Each row is a point. Each table stands for the endless flat space through its points: a line for two points, a plane for three, and so on. The two share one point or none. Which?
(in the rows, 128 means zero)

First:
[[ 89 151 122]
 [ 84 156 116]]
Second, 2 rows:
[[117 138 115]
 [ 93 150 143]]
They share: no point

First (2 x 8):
[[138 134  94 138 104 106 108 114]
 [103 109 119 158 114 106 138 114]]
Second:
[[126 112 103 148 108 113 133 119]
 [132  77 115 126 107 148 123 156]
 [103 140 113 160 113  85 120  95]]
They share: [117 119 109 150 110 106 126 114]

First:
[[141 108 163 135 128 100 148 162 123 168  86]
 [142 106 147 119  94 115 169 129 108 127 137]
 [146 104 155 121  99 112 163 132 108 134 122]]
Second, 3 rows:
[[150  89 158 153  89 118 142 145 130 135 134]
 [131 138 160 130 141  85 187 143 101 188 116]
 [136 139 168 137 139  82 190 135  96 193 122]]
They share: [133 112 147 131 118 106 160 156 123 154 116]

First (2 x 18):
[[130  94  92 108 148 115 101 105 142 132 112 158 113 148 129  90 106 100]
 [131  87  87 116 153 109  95 107 149 140 105 167 105 145 129  85 114 105]]
Second:
[[123 104 116 108 127 118 103  93 135 118 119 156 122 140 110  88 113 112]
 [131  88  88  96 147 122 111 101 131 142 111 148 114 172 134 108  81  88]]
They share: no point

First, 2 rows:
[[176 156  97 116 179 100  82 178 142 109 129 122 171  99 131 154 153 112
  184 118  89 139 137 136]
 [148 160 121 140 155  92 102 154 154 137 161 150 139  99 123 166 125  92
  152  86  97 131 117 112]]
Second (2 x 24):
[[151 164 129 143 173  78 108 167 150 136 168 143 146 100 142 179 120  94
  173  83  75 132 121 108]
 [151 169  99 123 148 123  93 152 170 126 128 158 131 110 117 139 140  84
  133 123 110 122 141 118]]
They share: no point

First (4 x 24):
[[137 130 137 159 127 142 103 159 118 140 103 114 125 107 129  93 117 169
  140 165 172 114 165  90]
 [150 145 119 160 141 148 127 163 123 141 101 136 141 114  97  69 106 198
  143 168 200 130 150  84]
 [116  93  87 108 115 196 117 135 135 159 169  62 115 114 157 129 158 142
  163 110 126  66 170 102]
 [133 127 145 160 122 138  96 159 115 140 101 109 122 102 137  99 118 162
  139 167 163 110 172  91]]
Second, 3 rows:
[[144 119 119 142 128 164 115 153 119 152 122  89 118 121 146  97 132 156
  153 151 163 103 169  85]
 [150 117 109 143 135 182 124 177 102 159 126  82 112 131 167  93 154 137
  155 138 174  94 172  80]
 [150 121 123 141 127 160 118 147 120 155 118  86 120 121 143  93 124 161
  157 160 160 108 174  80]]
They share: [132 117 118 143 126 161 106 150 126 144 126  97 118 116 140 105 133 158
 146 144 162 100 160  95]

First:
[[104  93 167 116 117 124 133 118 111 177 142 118 136 149 129 123  81 105
  109 117 101  65 124  77]
 [105 102 168 115 124 117 127 118 119 176 143 115 133 154 123 125  85 109
  117 123 100  71 132  81]
 [ 98  85 162 115 118 122 125 110 109 169 138 115 131 146 137 129  90 107
  118 118 101  71 128  85]]
Second, 2 rows:
[[ 71  83 169 102 140  81 105  90 146 179 134 112 141 158 115 123 126 127
  148 113  74  95 171  81]
 [ 79  90 166 105 140  87 103  94 141 172 135 109 133 158 119 129 121 125
  149 121  82  95 166  89]]
They share: [ 95 104 160 111 140  99  99 102 131 158 137 103 117 158 127 141 111 121
 151 137  98  95 156 105]

First (4 x 24):
[[135  72  95 121 148 110 101 161 106 117 108 109 122 101 151 124 159  53
  198 148 124  99 158 175]
 [111  89 126 123 150  98 110 149 106 107  98 107 128  92 156 107 129  92
  161 135 141  92 155 154]
 [117  81 125 116 151  97 106 151 108 111  90 102 122  88 157 108 136  85
  163 141 135  98 153 155]
 [143 107 128 115 158  86 104 141  90 127 110 107 132  90 146 125 145  94
  167 125 143 110 149 172]]
Second:
[[126 158 144 121 168 113 129 171  69 102  90 167 147  33 143 126 103  75
  164  66 159  80 133 195]
 [110  80 116 131 142  65  89 137 127 124 134  83 147 127 145  92 141 125
  164 152 129  96 147 135]
 [125 150 142 119 162 118 135 166  60 109  92 162 143  40 148 128 109  74
  169  74 167  80 139 192]
 [135  91 126 121 141 119 136 127  63 124 105 104 111 113 165 140 145  85
  168 145 178  96 182 159]
 [154 140 144 131 185 111 114 146  99  70  77 135 112  70 145 152 111  75
  130  98 144 107 170 192]]
They share: [121 106 128 126 153  93 111 143  96 113 112 112 136  95 150 115 130 100
 162 124 148  95 154 162]

First, 4 rows:
[[121 170 143 143 122 124  99 129 138 154 104 168 185 102 124 113 126 169
  105 142 136 130  73 140]
 [125 144 177 165 190  94  85 153 106 124 104 154 115  82 126  83 116 157
  111 136 144  54 113 132]
 [152 133 156 149 176  84 100 131  98 119 121 149 118 114 123  83 102 172
   95 141 147  62 124 145]
 [170 110 161 137 185  76 102 129  85 109 104 142 116 117 108  88 107 151
  114 157 132  59 139 140]]
Second, 3 rows:
[[110 122 182 173 158 118  90 162 118 103 125 127 137 126  81 145 140 118
  156 151 162 113  76 170]
 [117 152 153 124 165  85  82 143 119 150  72 173 174 102 124  96  89 172
  111 164 153  69 122 129]
 [117 128 177 172 153 121  94 155 119 108 126 131 138 120  88 138 143 124
  147 146 153 117  74 165]]
They share: [131 152 155 146 149 109  96 135 121 139 101 160 158  99 120 103 122 160
 111 145 135 101  94 137]
